Every row gives one point. Each copy is the shape, with its points in the same order, turned, moved and blurred by noise. Some copies are also mirrored. Which?

Shape (5 x 2)
[[-0.49,-0.19],
[-0.43,-0.01],
[+0.15,+0.62],
[-0.47,-0.21],
[+0.56,-0.39]]
Copy 1 (5 x 2)
[[+0.50,+0.03],
[+0.39,+0.10],
[-0.37,+0.42],
[+0.55,-0.10],
[-0.39,-0.70]]
Copy 1 is: mirrored
Copy 2 (5 x 2)
[[-0.55,-0.37],
[-0.60,-0.17],
[-0.05,+0.51],
[-0.58,-0.34],
[+0.42,-0.39]]
Copy 2 is: only turned
Copy 3 (5 x 2)
[[-0.48,-0.09],
[-0.33,-0.21],
[+0.41,-0.72],
[-0.36,-0.03],
[+0.53,+0.32]]
Copy 3 is: mirrored
Copy 4 (5 x 2)
[[-0.46,+0.28],
[-0.37,+0.36],
[+0.45,+0.63],
[-0.50,+0.24],
[+0.30,-0.50]]
Copy 4 is: only turned

Shape (10 x 4)
[[+0.01,+0.28,+0.18,-0.39],
[-0.84,-0.89,-0.35,+0.59],
[+0.50,-0.25,-0.26,+0.12],
[-0.13,+0.14,-0.35,+0.60],
[-0.77,-0.09,+0.49,-0.88],
[-0.32,+0.18,+0.14,-0.61],
[+0.14,-0.19,-0.02,-0.31],
[-0.06,-0.11,+0.16,+0.51],
[+0.01,+0.21,-0.09,+0.33],
[+0.08,-0.22,-0.53,-0.14]]
Copy 1 (10 x 4)
[[-0.36,+0.04,+0.32,-0.21],
[+1.23,-0.20,-0.57,+0.28],
[-0.35,-0.10,-0.71,+0.06],
[+0.10,-0.49,-0.19,+0.58],
[+0.39,+0.43,+0.69,-0.75],
[+0.01,+0.02,+0.45,-0.46],
[-0.14,+0.03,-0.24,-0.32],
[+0.21,+0.08,-0.24,+0.52],
[-0.09,-0.20,+0.00,+0.42],
[-0.10,-0.46,-0.35,-0.19]]
Copy 1 is: only turned
Copy 2 (10 x 4)
[[-0.03,-0.05,-0.29,+0.08],
[+0.69,-1.31,+0.69,+0.53],
[+0.46,+0.04,+0.53,-0.16],
[+0.14,-0.21,+0.67,+0.63],
[+0.02,-0.88,-0.94,+0.07],
[-0.14,-0.40,-0.44,+0.05],
[+0.29,-0.22,-0.02,-0.17],
[+0.57,-0.17,+0.30,+0.57],
[+0.17,-0.03,+0.32,+0.48],
[+0.08,-0.36,+0.46,-0.19]]
Copy 2 is: mirrored
Copy 3 (10 x 4)
[[+0.17,-0.22,+0.25,-0.43],
[+0.24,+0.58,-1.20,+0.31],
[-0.37,-0.05,+0.17,+0.32],
[+0.24,+0.70,+0.03,+0.26],
[+0.56,-0.57,-0.42,-0.99],
[+0.27,-0.16,+0.09,-0.72],
[-0.14,-0.24,+0.06,-0.14],
[+0.45,+0.18,-0.01,+0.40],
[+0.36,+0.28,+0.24,+0.15],
[-0.37,+0.22,-0.14,-0.12]]
Copy 3 is: mirrored

Shape (14 x 8)
[[+0.47,+0.71,+0.45,+0.19,+0.03,-0.40,-0.11,+0.42],
[-0.35,+0.03,-0.13,-0.28,-0.29,-0.48,+0.00,-0.20],
[-0.85,-0.20,+0.22,+0.63,+0.09,-0.57,-0.07,-0.58],
[+0.45,-0.21,+0.34,-0.36,-0.47,-0.43,-0.15,-0.87],
[-0.74,+0.17,-0.48,-0.49,+0.70,-0.54,+0.01,+0.46],
[-0.70,-0.07,+0.39,-0.34,-0.32,-0.54,-0.70,+0.39],
[+0.39,+0.06,-1.49,+0.06,+0.41,-0.16,-0.19,+0.31],
[-0.33,+0.08,-0.13,-0.49,-0.34,+0.24,+0.32,+0.31],
[+0.34,+0.65,+0.28,-0.17,-0.45,+0.30,+0.03,+0.39],
[-0.27,+0.28,+0.20,-0.35,-0.47,-0.13,-0.12,-0.29],
[+0.40,-0.05,+0.42,+0.15,-0.47,-0.35,+0.40,+0.25],
[+0.44,+0.10,+0.17,-0.33,+0.24,-0.45,+0.24,+0.05],
[+0.00,+0.37,+0.02,-0.52,+0.17,+0.16,+0.38,+0.47],
[-0.09,-0.22,+0.35,-0.22,+0.43,+0.65,+0.32,+0.25]]
Copy 1 (14 x 8)
[[+0.82,-0.06,+0.03,-0.20,+0.54,+0.28,+0.56,+0.56],
[-0.46,+0.08,+0.25,+0.10,+0.26,-0.09,+0.45,+0.37],
[-0.68,-0.75,+0.67,-0.24,-0.27,+0.05,+0.24,+0.92],
[-0.50,+0.21,+0.60,-0.26,+1.13,-0.04,-0.11,+0.61],
[-0.04,+0.50,+0.08,+0.55,-0.76,-0.06,+0.64,+0.57],
[-0.16,+0.01,+1.03,+0.20,-0.04,+0.41,+0.73,-0.12],
[-0.17,+0.77,-1.09,-0.16,-0.38,+0.61,-0.02,+0.45],
[-0.08,+0.04,-0.11,+0.44,+0.19,-0.40,+0.21,-0.24],
[+0.67,-0.19,-0.15,+0.31,+0.76,+0.06,+0.18,-0.02],
[-0.31,-0.15,+0.40,+0.42,+0.59,+0.02,+0.27,+0.26],
[+0.23,-0.17,+0.08,-0.55,+0.57,-0.38,+0.35,+0.01],
[+0.29,+0.37,+0.12,-0.20,+0.34,-0.32,+0.33,+0.68],
[+0.48,+0.21,-0.16,+0.52,+0.19,-0.43,+0.19,+0.13],
[+0.47,-0.07,+0.18,+0.21,-0.25,-0.55,-0.51,+0.07]]
Copy 1 is: mirrored
Copy 2 (14 x 8)
[[+0.66,+0.37,+0.17,+0.85,-0.36,-0.16,-0.28,-0.19],
[-0.39,+0.23,-0.01,+0.35,-0.08,+0.05,+0.32,+0.25],
[-1.09,+0.20,-0.10,+0.62,+0.29,-0.59,-0.50,+0.30],
[-0.66,+0.43,+0.54,+0.47,-0.54,-0.18,+0.66,-0.73],
[-0.17,+0.71,-0.21,-0.33,+0.21,+0.39,-0.43,+0.66],
[-0.52,+0.17,-0.55,+0.38,-0.70,+0.44,-0.23,+0.37],
[+0.39,+0.24,+0.97,-0.75,+0.21,-0.13,+0.24,+0.84],
[+0.17,-0.13,-0.38,+0.04,+0.35,+0.27,+0.31,-0.02],
[+0.73,-0.15,-0.19,+0.45,-0.27,-0.14,+0.41,-0.30],
[-0.23,+0.01,-0.38,+0.33,-0.33,-0.12,+0.48,-0.07],
[+0.13,-0.19,+0.41,+0.83,+0.03,+0.18,+0.04,-0.58],
[+0.15,+0.69,+0.29,+0.18,+0.00,+0.14,+0.13,-0.50],
[+0.53,+0.39,-0.23,-0.05,+0.28,+0.27,+0.11,-0.20],
[+0.22,-0.15,-0.39,-0.37,+0.48,-0.11,-0.35,-0.74]]
Copy 2 is: only turned
Copy 3 (14 x 8)
[[-0.14,+0.15,+0.44,-0.70,+0.79,-0.54,+0.51,+0.43],
[-0.16,+0.54,+0.08,+0.11,-0.05,-0.13,+0.20,-0.08],
[+0.54,+0.55,+0.01,+0.22,-0.04,+0.41,+1.09,-0.14],
[-0.83,+0.62,+0.54,+0.62,+0.25,+0.01,+0.62,+0.43],
[+0.33,+0.19,-0.64,-0.39,+0.25,+0.15,-0.43,-0.27],
[+0.58,+1.08,+0.19,-0.01,+0.18,-0.22,-0.14,+0.37],
[-0.09,-0.80,-0.58,+0.43,+0.59,-0.76,-0.23,-0.39],
[-0.02,+0.05,+0.55,-0.21,-0.29,-0.15,-0.32,-0.08],
[-0.21,-0.12,+0.82,-0.50,+0.06,-0.64,+0.11,+0.51],
[-0.20,+0.51,+0.34,+0.00,-0.28,-0.23,+0.26,+0.37],
[-0.26,+0.29,+1.02,-0.23,+0.52,-0.29,+0.44,-0.17],
[-0.50,+0.15,+0.28,-0.24,+0.68,+0.03,+0.15,+0.07],
[-0.17,-0.19,+0.42,-0.59,+0.14,-0.05,-0.34,+0.10],
[+0.18,-0.39,+0.76,-0.17,+0.18,+0.51,-0.20,+0.30]]
Copy 3 is: mirrored
